Each row of a before or after table is a point. The points were changed in one or more steps. Then noise was added and the rows were shuffled. The steps act on columns, c1 being the first. Name the steps. A step turns or swaps two columns, mirrors them in a line or flattens them onto one, adds a multiple of one to another, or multiplies or shifts one. Angles are multiples of 10 degrees, from the lower column toward the higher: turns from -170 to 170, lines from 10 to 170 but not 90. Use the fewest steps. Two steps may share a column if one is a turn and the other turns, adds or multiplies; they go together, in the order done. Otherwise the lowest column goes first.

Before (8 x 2):
.47  -.05
-.08  .37
.19  -.29
.49  .14
.14  .09
.63  -.08
-.70  .05
.13  .16
After (8 x 2):
.21  -.27
-.31  .40
.00  -.03
-.24  .28
.29  -.37
.08  -.16
.00  .01
.23  -.28
Steps: flatten c1 and c2 onto the line at 130 degrees

Before (14 x 6):
-.29  .00  .28  .16  -.12  -.26
-.02  -.04  -.02  -.60  .29  .01
.08  .15  .18  -.05  -.31  .55
-.08  -.20  .50  .02  .10  -.53
.08  -.03  .01  -.20  -.43  .36
-.62  -.19  .48  -.30  .37  -.33
-.02  .22  .16  .17  -.17  .17
-.31  .12  .06  .10  -.58  -.07
-.12  -.06  .03  -.24  .50  .39
-.09  .07  -.06  -.70  .15  .01
.15  .13  -.26  -.18  -.04  .20
-.30  -.29  .33  .19  .14  -.48
-.35  -.12  .48  -.08  .42  -.25
-.21  .44  .21  -.45  .02  .19
After (14 x 6):
-.44  -.05  .01  -.19  .10  .38
.14  -.18  .50  .01  -.08  -.50
-.02  .14  -.26  -.18  .14  .18
-.15  .21  .14  .15  -.01  .15
.29  -.06  -.04  -.60  -.02  .02
.36  -.18  .49  -.27  -.62  -.34
-.11  -.01  .30  .17  -.29  -.27
-.31  .15  .18  -.06  .05  .54
.50  -.08  .02  -.26  -.14  .38
.16  .04  -.03  -.70  -.10  .03
.04  .40  .24  -.44  -.21  .23
.43  -.14  .49  -.10  -.34  -.26
-.55  .09  .05  .08  -.32  -.06
.14  -.29  .36  .15  -.29  -.47
Steps: swap c1 and c5

Before (14 x 11):
.40  -.04  .26  -.29  -.02  -.51  .21  -.48  -.28  .00  -.13
-.08  .53  -.30  -.05  -.36  -.13  -.57  .27  .07  -.18  .19
-.27  .59  .41  -.16  -.06  -.02  .39  .31  -.09  -.05  .50
-.34  .72  .47  -.11  -.09  .26  .25  .07  .35  -.08  .28
-.55  .22  .30  -.27  .15  -.02  .30  .12  .07  -.26  .15
-.17  -.02  -.15  .38  -.34  -.04  -.49  .30  -.07  -.15  .33
-.17  .54  -.10  -.08  .06  .26  .47  .20  -.06  -.17  .23
.08  .09  .02  .16  .09  .05  -.62  .11  .06  -.11  .07
-.17  .00  -.13  .01  -.48  .04  -.52  -.05  .16  -.18  .09
-.47  .60  .23  .06  .01  -.04  .42  .11  .17  .24  .02
.15  .04  .36  -.56  .13  -.54  .09  -.23  -.38  .10  -.34
.22  -.18  .00  -.40  .18  -.59  .10  -.12  .09  .06  .17
.15  .18  .18  -.15  .21  -.75  .17  -.39  -.20  -.29  -.06
.17  .14  .03  .20  -.43  -.06  -.39  .42  .26  -.32  -.21
After (14 x 11):
.17  -.17  .07  -.39  .22  -.58  .08  -.09  .10  .06  .17
.20  .19  .39  -.16  .14  -.74  .18  -.19  -.20  -.27  -.06
-.43  .15  -.23  .19  .18  -.05  -.38  .36  .28  -.30  -.21
.00  .60  .08  .07  -.47  -.03  .44  .23  .16  .23  .01
-.47  .00  -.06  .01  -.18  .07  -.53  -.12  .18  -.18  .09
-.33  .00  -.29  .37  -.17  -.05  -.49  .13  -.06  -.12  .33
-.08  .71  .30  -.12  -.33  .24  .24  .35  .38  -.07  .27
.09  .06  -.05  .15  .10  .05  -.61  .10  .04  -.13  .05
.16  .23  .15  -.27  -.54  -.02  .30  .28  .08  -.25  .15
.06  .53  -.21  -.08  -.15  .25  .46  .10  -.08  -.18  .22
-.36  .52  -.37  -.05  -.08  -.13  -.58  .01  .05  -.16  .19
.13  .05  .44  -.58  .16  -.54  .12  .06  -.36  .09  -.33
-.06  .57  .11  -.15  -.26  .00  .39  .52  -.10  -.05  .50
-.02  -.05  .52  -.30  .41  -.51  .20  -.19  -.27  -.01  -.14
Steps: swap c1 and c5; turn c3 and c8 by 40 degrees

Before (12 x 20):
.05  -.06  -.03  -.05  .01  -.19  -.03  -.15  -.12  .28  -.01  .13  .00  .01  -.10  .12  .01  .21  .23  .03
-.07  -.35  -.10  -.04  .22  -.02  .03  -.11  -.03  -.11  .02  .07  -.03  .11  -.19  .19  .04  .00  .19  -.08
.04  -.08  -.05  .05  .01  -.21  -.04  .01  -.21  .01  .07  .15  .09  .10  -.18  -.05  .06  -.10  -.04  -.08
-.04  -.04  .07  -.12  -.02  .71  .03  -.19  -.09  .24  -.02  .06  -.11  .12  -.21  -.07  .04  -.05  .03  -.41
-.14  .11  -.08  -.10  .39  -.11  -.02  -.21  .03  -.16  .00  .03  .17  -.06  -.06  .01  -.12  .09  .22  .07
-.10  .08  -.09  -.14  -.03  .37  .17  -.19  -.13  .20  .22  .00  -.06  .06  .02  -.10  -.10  -.21  .14  -.11
-.42  -.30  -.05  -.13  .05  -.10  -.03  -.10  -.03  -.13  -.01  .09  .00  -.20  -.11  -.02  .00  .20  -.45  -.15
.06  -.12  .94  -.11  -.03  .00  .21  -.02  .03  -.09  -.02  -.28  -.01  .12  -.03  .03  -.09  .13  .14  .05
.07  -.11  -.04  .04  .04  -.15  -.02  .18  .04  -.12  .03  .02  -.08  -.05  -.06  -.12  .00  .23  .13  -.25
-.12  .12  -.05  -.09  .01  -.09  -.02  -.22  -.02  -.14  .12  .13  -.11  -.13  -.09  .18  .07  .09  .18  .00
-.07  -.01  .02  .01  .02  .20  .06  -.02  .00  -.10  .03  -.01  -.01  .11  .01  .19  -.02  .21  -.20  -.16
.13  .10  -.08  -.10  .06  -.02  .10  -.09  -.01  -.10  -.01  -.01  .39  -.27  -.08  .10  .04  .03  .15  .09
After (12 x 20):
-.15  .12  -.07  -.09  .39  -.72  -.03  -.21  .03  -.17  -.02  .02  .17  -.07  -.07  .01  -.12  .10  .19  .07
-.13  .11  -.04  -.08  .01  -.69  -.03  -.22  -.03  -.15  .13  .09  -.11  -.12  -.07  .19  .07  .09  .18  -.02
-.11  .08  -.08  -.15  -.02  -.25  .15  -.19  -.14  .19  .23  -.02  -.06  .08  .02  -.09  -.10  -.22  .14  -.10
.12  .09  -.09  -.09  .07  -.61  .10  -.07  -.01  -.11  -.01  .00  .38  -.26  -.10  .09  .04  .03  .15  .04
.06  -.13  .93  -.10  -.03  -.61  .22  -.02  .03  -.11  -.01  -.28  -.01  .11  -.04  .01  -.09  .12  .15  .08
.04  -.10  -.06  .05  .01  -.81  -.03  .01  -.21  .00  .06  .14  .09  .10  -.17  -.07  .06  -.11  -.02  -.05
.06  -.10  -.04  .02  .03  -.75  -.01  .20  .03  -.11  .03  .02  -.09  .00  -.06  -.14  .01  .23  .12  -.25
-.07  -.34  -.11  -.05  .19  -.60  .04  -.12  -.02  -.08  .04  .06  -.04  .11  -.17  .19  .03  .00  .19  -.06
.04  -.07  -.04  -.07  .00  -.79  -.02  -.15  -.12  .29  .00  .14  .00  .01  -.10  .13  .00  .22  .25  .02
-.42  -.29  -.05  -.13  .04  -.69  -.03  -.10  -.02  -.15  -.02  .11  .00  -.17  -.11  -.03  -.02  .20  -.43  -.18
-.07  -.01  .00  .02  .01  -.42  .05  -.03  .00  -.11  .02  .00  -.03  .16  .01  .18  -.02  .21  -.21  -.15
-.04  -.05  .07  -.13  -.01  .12  .04  -.20  -.09  .25  -.01  .06  -.11  .17  -.22  -.06  .03  -.05  .05  -.39
Steps: shift c6 by -.60; turn c14 and c20 by 10 degrees

Before (12 x 48):
.24  .19  .08  -.34  .02  .18  .13  .22  .51  .40  .10  -.36  .07  .09  -.59  .02  -.17  -.15  .60  .02  -.52  -.18  -.19  -.21  -.43  .16  .09  .40  .69  .44  -.09  .20  .05  .00  -.05  .58  -.11  -.13  .18  .43  -.01  .12  .08  -.15  -.25  .16  .26  .43
.26  .33  .16  -.22  .59  .20  .23  .13  .35  .13  .08  -.14  -.35  .02  .84  .17  -.36  -.13  -.05  .37  -.02  -.23  .12  -.12  -.05  -.29  .39  .24  .50  -.08  -.34  .35  .94  .10  .51  .03  -.02  -.24  .20  -.22  .02  .47  -.42  .10  .06  -.04  .06  .08
.09  .24  .28  -.28  .00  -.07  .09  .24  .38  .38  .03  -.01  .09  .05  -.53  .50  -.23  .23  .20  -.20  -.35  -.36  -.10  -.12  .29  -.44  .16  .00  -.07  -.07  .00  .32  -.34  -.07  -.40  .37  .22  .14  .06  -.27  .09  -.22  .10  .21  .01  .18  .10  -.31
-.01  .03  -.30  -.01  .28  .36  -.49  .09  -.14  .11  -.25  -.04  .21  .41  -.09  -.29  .23  .14  .00  .16  .05  .05  .35  .00  -.13  -.12  .16  .32  .38  -.02  .00  .24  .06  -.13  -.19  -.12  .22  .61  .24  -.44  .84  -.19  .65  .20  -.06  -.09  .18  .27
.12  .38  -.41  -.13  .28  -.10  -.37  -.53  -.14  .00  -.11  .11  -.20  -.08  .28  -.10  .10  .22  -.13  .86  .10  -.07  .12  .01  .28  .32  .17  .45  .20  .06  -.28  .86  -.17  -.09  .45  -.12  -.07  -.20  .07  -.38  .35  .01  .19  .08  .35  -.11  .01  -.29
-.14  .47  .32  .14  -.34  .33  -.07  .02  .11  .50  .22  -.15  -.28  .21  -.22  -.06  -.40  -.07  -.28  .24  .14  -.51  .29  -.48  -.11  .02  .06  .14  -.01  .25  .09  .10  -.11  -.27  .17  .26  .32  .11  -.07  -.13  .16  .09  -.04  -.30  .26  .32  .51  -.37
-.09  .18  .01  -.33  .16  .21  -.35  .08  .25  -.34  .25  .22  -.57  -.21  -.38  .56  .01  .22  .19  .10  -.34  .27  -.13  -.04  -.14  -.21  -.32  .46  .38  .22  -.41  .09  .14  -.16  .12  .26  .11  .14  .26  .52  .22  .21  .11  -.18  .15  .01  .25  .09
.38  -.25  .30  .16  .43  -.04  -.44  -.46  .23  .38  -.11  .43  -.19  -.23  .24  -.40  -.18  -.03  .01  .16  -.03  -.05  -.27  -.03  .41  .25  .54  .27  .38  .24  -.15  -.05  .09  -.18  -.49  .28  -.09  -.21  -.11  .16  .17  .15  -.16  .27  -.12  .36  -.20  .05
-.07  -.13  .19  -.13  -.26  .18  -.04  .35  -.54  -.05  -.14  .10  .09  -.03  -.37  .24  -.31  .20  .24  -.07  .35  .02  .00  .13  .39  .13  .10  -.13  .04  .21  .15  .39  -.36  .21  .02  .06  -.14  -.12  .37  .04  .29  -.36  -.08  .01  .19  .07  .07  -.28
.08  -.29  -.27  .35  .05  .03  -.18  .31  -.07  .11  -.14  .04  .15  -.05  -.48  .35  -.04  -.01  -.27  -.17  -.11  .03  .66  .03  .27  .22  -.38  .16  .01  -.63  -.21  .17  .34  .06  .27  .17  .09  .15  .08  .26  -.32  .07  -.15  .31  .03  .20  .08  .02
.04  .46  .32  .25  -.43  .01  -.24  .08  -.20  .07  .43  .63  -.29  .32  -.31  .59  .38  .09  -.25  -.02  .14  .01  .30  .46  .45  -.21  -.08  .23  -.37  -.67  -.11  .04  .06  -.12  -.15  .32  .13  -.19  .22  -.13  .00  .15  -.08  -.20  -.24  .18  -.14  -.19
-.08  .33  -.06  .17  .31  -.26  .30  .13  -.06  .62  -.31  -.04  -.10  .24  -.03  .01  -.07  .00  .75  .07  .02  -.46  .20  .08  -.17  .01  .18  .46  .18  .00  .33  -.06  -.06  .18  -.44  -.09  .30  -.24  -.23  .22  .13  -.26  .26  .08  -.12  -.02  -.01  -.39
After (12 x 48):
-.07  -.67  .04  .17  .30  -.25  .29  .14  -.06  .61  .24  -.05  -.10  .23  -.04  .02  -.08  .03  .76  .05  -.16  -.47  .22  .08  -.15  .02  .52  .45  .15  .01  .35  -.05  -.07  .17  -.43  -.11  .30  -.25  -.22  .23  .14  -.26  .27  .09  -.12  -.04  -.02  -.39
-.15  -.81  .18  .12  -.35  .34  -.07  .00  .10  .50  -.07  -.14  -.29  .20  -.23  -.08  -.41  -.07  -.28  .24  .24  -.52  .28  -.48  -.11  .03  .86  .15  -.02  .25  .08  .12  -.10  -.39  .17  .25  .31  .10  -.09  -.13  .17  .11  -.03  -.28  .27  .34  .53  -.35
.28  -.82  .20  -.21  .57  .21  .23  .14  .37  .12  -.09  -.13  -.37  .03  .85  .16  -.36  -.13  -.07  .36  .04  -.23  .15  -.13  -.05  -.30  .39  .22  .48  -.08  -.34  .35  .95  .02  .50  .04  -.04  -.25  .19  -.22  .02  .48  -.42  .10  .06  -.04  .06  .07
-.06  .15  .29  -.13  -.24  .17  -.04  .33  -.55  -.05  .32  .11  .09  -.02  -.37  .23  -.33  .18  .22  -.08  .18  .02  -.01  .13  .39  .14  -.32  -.13  .06  .20  .13  .38  -.38  .07  .02  .09  -.14  -.10  .39  .06  .29  -.36  -.07  .01  .18  .06  .09  -.29
-.08  -.05  -.08  -.33  .19  .20  -.36  .08  .25  -.35  -.42  .22  -.57  -.21  -.38  .56  .02  .22  .20  .10  -.09  .26  -.15  -.03  -.13  -.21  .55  .44  .37  .20  -.38  .09  .13  -.14  .14  .28  .12  .13  .27  .53  .21  .20  .10  -.18  .15  .03  .24  .08
.11  -.50  .20  -.28  -.01  -.06  .09  .25  .35  .37  -.25  .00  .09  .04  -.54  .49  -.22  .23  .23  -.18  -.25  -.35  -.08  -.13  .29  -.44  .37  .00  -.08  -.05  -.02  .32  -.32  -.21  -.42  .38  .22  .16  .05  -.26  .09  -.23  .10  .22  .01  .18  .10  -.30
.41  -.01  .19  .12  .43  -.04  -.46  -.48  .21  .38  .04  .42  -.19  -.24  .24  -.40  -.18  -.06  .01  .17  -.07  -.06  -.28  -.03  .40  .25  -.85  .28  .40  .24  -.17  -.02  .09  -.29  -.48  .29  -.06  -.20  -.11  .15  .16  .14  -.16  .29  -.13  .37  -.21  .06
.21  -.38  .09  -.33  .04  .17  .13  .22  .50  .38  -.41  -.36  .07  .08  -.59  .03  -.18  -.16  .59  .02  -.35  -.18  -.20  -.22  -.42  .16  .31  .40  .68  .44  -.09  .18  .07  -.05  -.04  .60  -.12  -.15  .20  .42  -.01  .13  .09  -.16  -.25  .16  .26  .43
.13  -.72  -.38  -.13  .26  -.09  -.36  -.52  -.13  .02  .16  .09  -.18  -.11  .28  -.08  .09  .21  -.14  .84  .00  -.06  .11  -.03  .28  .30  .63  .45  .21  .06  -.30  .87  -.17  .11  .43  -.14  -.06  -.21  .08  -.38  .37  .01  .19  .09  .36  -.12  .01  -.29
.03  -.68  .21  .27  -.44  .03  -.25  .10  -.20  .07  -.24  .62  -.30  .34  -.30  .60  .37  .09  -.24  -.02  .38  .00  .29  .46  .44  -.21  .94  .23  -.38  -.66  -.11  .06  .05  -.27  -.15  .33  .11  -.20  .24  -.12  -.03  .17  -.10  -.18  -.22  .18  -.14  -.17
.09  .75  -.20  .34  .05  .03  -.18  .31  -.08  .11  .04  .04  .15  -.05  -.47  .36  -.03  -.01  -.27  -.18  -.19  .04  .65  .04  .28  .22  -.30  .17  .00  -.61  -.19  .21  .35  .17  .29  .18  .09  .14  .08  .25  -.33  .08  -.16  .30  .05  .21  .07  .02
-.03  -.16  -.32  -.01  .28  .37  -.50  .07  -.16  .11  .23  -.06  .19  .40  -.07  -.28  .23  .17  .00  .15  -.13  .04  .33  -.01  -.14  -.12  -.03  .32  .37  .00  .01  .24  .06  .05  -.18  -.10  .22  .60  .22  -.43  .84  -.18  .66  .19  -.07  -.08  .18  .26
Steps: multiply c2 by 2.5; turn c2 and c27 by 130 degrees; turn c3 and c34 by -30 degrees; mirror c11 and c21 in the line at 70 degrees
